Each row is a point. Examples show where two turns around zero, p and q, send a point. Write where each new point lands after one turn and then the other. Backwards means that the second turn is done in reverse. Each puzzle has new turns, and all numbers are rounded.

Turn p:
[ 1 -9] -> [ 8 -4]
[-36   4] -> [-24 -27]
[ -7 -19] -> [ 11 -17]
[42 24] -> [ 5 48]
Turn q:
[-45  24] -> [-50  11]
[11 -4] -> [12 -1]
[ -1 -29] -> [  7 -28]
[38 -7] -> [39  3]
[-3 16] -> [-7 15]
Where do these land?
q, then p: [-22  29] -> [-35 -11]
q, then p backwards: [ -5 -11] -> [-11  -5]
p, then q: [-26  16] -> [-24 -19]
p, then q: [  6 -12] -> [13  2]
p, then q: [ 47 -22] -> [37 37]

Turn p:
[  1 -22 -13  31] -> [ -4 -36   5  18]
[-11  22  -8  20] -> [21  3 15 20]
[ 32  30 -25 -32] -> [ 38  16 -37 -22]
[-40  27 -12 -27] -> [  4  49 -10  27]
[ 46 -16  11  -6] -> [  0 -24 -10 -43]
[ -2 -15  17  11] -> [-17 -11  15  -4]
[-26 -26  29   2] -> [-42   3  20   5]
Turn q:
[-15 -12 -18   1] -> [-14  -1 -15 -16]
[ 36  18  19 -29] -> [ 44 -16  23  10]
[-37   0  30   3] -> [-38 -16  17  18]
[-11  48   9  10] -> [-8 21 46 -1]
[ 34 -18 -24 -11] -> [ 35   0 -28 -12]
[-3  2 -5 47] -> [-18  41 -10  13]
[ -5 -36 -11 -21] -> [ -1 -28 -31 -11]
Where do these land?
q, then p: [-7 -1 15 45] -> [23  8 28 30]
q, then p: [  9   2 -60  11] -> [ 28  37 -39 -11]
p, then q: [ -2 -21  23 -30] -> [-21 -17  20 -27]
q, then p backwards: [-24  18  -2 -21] -> [ 12 -12  29  14]
q, then p: [23  3 25 -4] -> [  6 -27  16 -12]

Turn p:
[  5 -11 -25  -8  -3  -2  -3 -34] -> [ 14  -9  -8   8  14 -25  -7 -28]
[-12  -4 -44 -21   0  21 -28  18] -> [-19   8 -43  22 -11 -21 -28   3]
[ 31  11  39 -15 -17 -33  37  29] -> [ 28 -12   6 -51 -22  21  34  29]
[ -9  21  35 -11 -28   0  41  16] -> [ 14  14  17 -41 -34  32   3   0]
[-16  15  -4 -18  44  15  -5   1] -> [-24  32 -19  -7  31   4  -8   2]
[-11 -22 -21  45  23  -4   3 -10] -> [  2  11  11  51  17  -2  22 -11]
[-23 -35 -16  11  -2 -13 -48 -26] -> [-29 -15  15  34   5 -50  -1 -16]
[ 25  58  30   8 -25  -6  17  22] -> [ 34  -1  22 -34 -13  35 -20  43]
[ 10 -34   7   8   7  23 -12 -14] -> [-21 -28  -3  17  12   9   6 -22]
Turn q:
[ -9 -16  27  34  12 -28 -13  16] -> [ 21  -1 -11  15  13  30 -23  34]
[-19  27   5   9  -1 -35 -22  26] -> [-12  25 -21  17 -13  10  -1  43]
[ 17 -10 -24 -19 -12   5 -51  19] -> [  2  20 -54  -3 -16   2   3 -28]
[ 40  12   9 -23  14  26  18 -16] -> [ 26   3  19 -15  13 -33  28 -22]
[  2  -3  12 -41   7  82  26   8] -> [ -2  -4  23 -79  14  -7  32 -35]
[ 21 -19  10  10 -38   5  27  -5] -> [ 17 -11  31  13 -13  26  10 -26]
[-11 -26 -12   3   7   1   3   3] -> [ -3 -24 -10  -7  -1   7 -14  -4]
[-17  15 -19  58  -8 -16   1 -23] -> [-34  -8   9  52  26  14 -10  10]
[-15  31   9 -45   9 -23  -1 -50] -> [-10  30  27   0 -18 -60 -27   8]
[ -8  -9 -17  13  10 -17  11  23] -> [ -5 -27 -15   7  -7  10   4  21]
Where do these land?
q, then p backwards: [ 27  10 -36   0 -22  30  -4   5] -> [-11 -51  -1  -7  15   4  21 -10]
p, then q: [ 24  17  16 -20 -10  33 -35  34] -> [-21  -1 -47 -34 -15  27 -11 -15]
q, then p: [-37  11  13  -1   0 -12   1  46] -> [-15  15 -31  -4 -42  18 -18  12]
q, then p: [ -5  10  22  -4  -1  10 -37  20] -> [ 11  19 -24  -8   9   4 -33  14]
p, then q: [ 33   6 -30   1  -9 -20  -5 -18] -> [ 35 -18 -24  25  -1  -7   3  -3]
p, then q: [ 33   7   5  -8   3 -28  37 -28] -> [ 43 -16   9  -6  -4 -38  17 -14]
q, then p: [ -9 -39  -5  24   3 -16  20  46] -> [-18 -27 -40  28 -25  22   4 -20]
p, then q backwards: [  6  -6 -39 -21  10  28   9 -18] -> [ 18 -23 -18   5   7   6 -44 -10]
p, then q: [-24 -21 -30   0  28   7   6 -33] -> [-16  -6  14  34  28 -32 -15  16]
p, then q: [-44   7  39  40  33  -9   0 -23] -> [  5  28  43 -26  35  -2  -6  47]
q, then p: [ -4  -3  44 -12 -35 -24   8 -32] -> [ -8 -34  40 -20   1  17 -29  26]

Turn p:
[ 16 -30 -36  -8 -17 -15 -27   3   6] -> [ -1 -41  -2 -22 -22  -1  30  -8  15]
[ 37 -23 -28  15   1 -11  20 -16   4] -> [ 23 -33 -33 -15 -13 -12  -9 -19  -7]
[-14 -10  -9   4  66  20  15  14 -33] -> [  1  -5 -25   1  72   7 -17   9  21]
[  5  -4 -20  13  -1 -10   8  28  29] -> [ -1  10 -34  -6 -13 -11  26  -7   9]
[  7 -12 -25 -22  17 -35  30   7 -24] -> [ 17 -26  -9  -6  21 -50  -1  10  14]
[ -3 -46 -40 -19  25  -8  29  -9  22] -> [ 29 -13 -18 -50  26 -24  17 -27   9]
[-19   2  48  21 -48  21 -11  15  -9] -> [  7  33  30  40 -33  34  -7   0  19]
[  2  57  30 -23 -25  38 -18  -4  -9] -> [ -8  23  34  22 -11  31  -3  49 -39]
[-24  40  12  19 -31  -1 -22 -26   6] -> [-25  13  30  34 -19  11   7 -16 -35]
[ -8   7  25 -11  27   5  11  -5 -18] -> [ -2  13  10   1  28  -3 -29  13   2]
[  1  20  43  11 -13  -5 -36  -7  25] -> [-41  26  18   1 -36  18 -14  -2  -8]
Turn q:
[  3 -16 -27 -12   3 -37 -39 -19 -36] -> [  6   6  26 -25 -20 -22 -26 -44 -28]
[ -3 -44  17  10  29  35  31  -6   0] -> [-25 -55 -17 -11  -8  18  18   4  24]
[-13  37  21 -13  13  11 -55 -14   0] -> [ 19  16  42  -7   7  12 -49  20  16]
[ 16  17  32  18  10 -11 -41  -1  31] -> [ 32  16  26   7  30  19 -10 -13  35]
[ 18 -24 -32  47 -19   7  26 -19  -4] -> [-28  14 -36 -16 -13  29  29 -33  -8]
[-14  -5  37 -14 -14 -13   4  18   4] -> [ -5  -8  27  21  17 -21  18  13   7]
[-16   7 -22  34  -1 -22  35  16  32] -> [ 13   3 -28  42   2  27  29 -10 -24]
[-21  35  14 -28 -16  10 -13  42 -44] -> [ 13  18  37 -10 -18 -31   6  58 -16]
[  8 -36 -32 -18  -5  33  24   6  11] -> [-24 -16 -46   4 -32 -17   2  -1  16]
[ -5  10   2 -21 -25  25  12 -20  22] -> [-32  13 -18  17  11  -4 -19  20  12]
[ 19  39   3   9   9 -43  14  23  23] -> [ 49  15 -12  19  38  -2  16  -2 -19]
[  7 -18 -12 -12  16   6   1 -23 -38] -> [-15 -21  -1 -39 -13  -8 -14  -9 -15]
Where do these land?
p, then q: [ -4 -37 -14  14   8  13 -10 -27 -16] -> [-22 -25  -8 -14   0   5 -23 -17  30]
q, then p: [-34  40   8  31 -10 -20 -27  64 -33] -> [ 28  27 -17  42 -38  -3 -48  53   1]
p, then q: [  7  46  40   6  20  31  44 -30  19] -> [ 38  33  31 -56 -16   5 -22  25 -20]
p, then q: [ 37 -15   1 -13  32  -4  -7 -21  15] -> [ -3  -8  11   2 -26 -40 -32  -3   3]
p, then q: [ 17  -3 -21 -27   9  26  17  -9  -3] -> [ 16 -17 -15 -27  -9 -31   4   3   8]
q, then p: [  2 -44   9 -14  -1  -9  13   9  -8] -> [ 15   1  12 -10  -3 -27  -6 -34  13]
q, then p: [ 24  -8  -2  -5   5 -16  24 -10  -7] -> [  5 -21   3 -14  24 -20  -2  -5  -1]
p, then q: [-20 -28 -30   0  39 -12  12 -15  24] -> [ -2 -35 -17  -3  15 -11 -45 -15 -25]
p, then q: [-24  33   6  -9 -38 -16 -31   2 -10] -> [-19  -1  28  14  17  20  46  17  -7]
q, then p backwards: [ 32 -13 -17   6 -39   6   4 -14  19] -> [-18  -3   7  30  23 -15   4  23  32]
p, then q backwards: [-35  28  19  11 -25   2 -40  51   1] -> [-33  -8  18  29 -58  29   2  19  22]
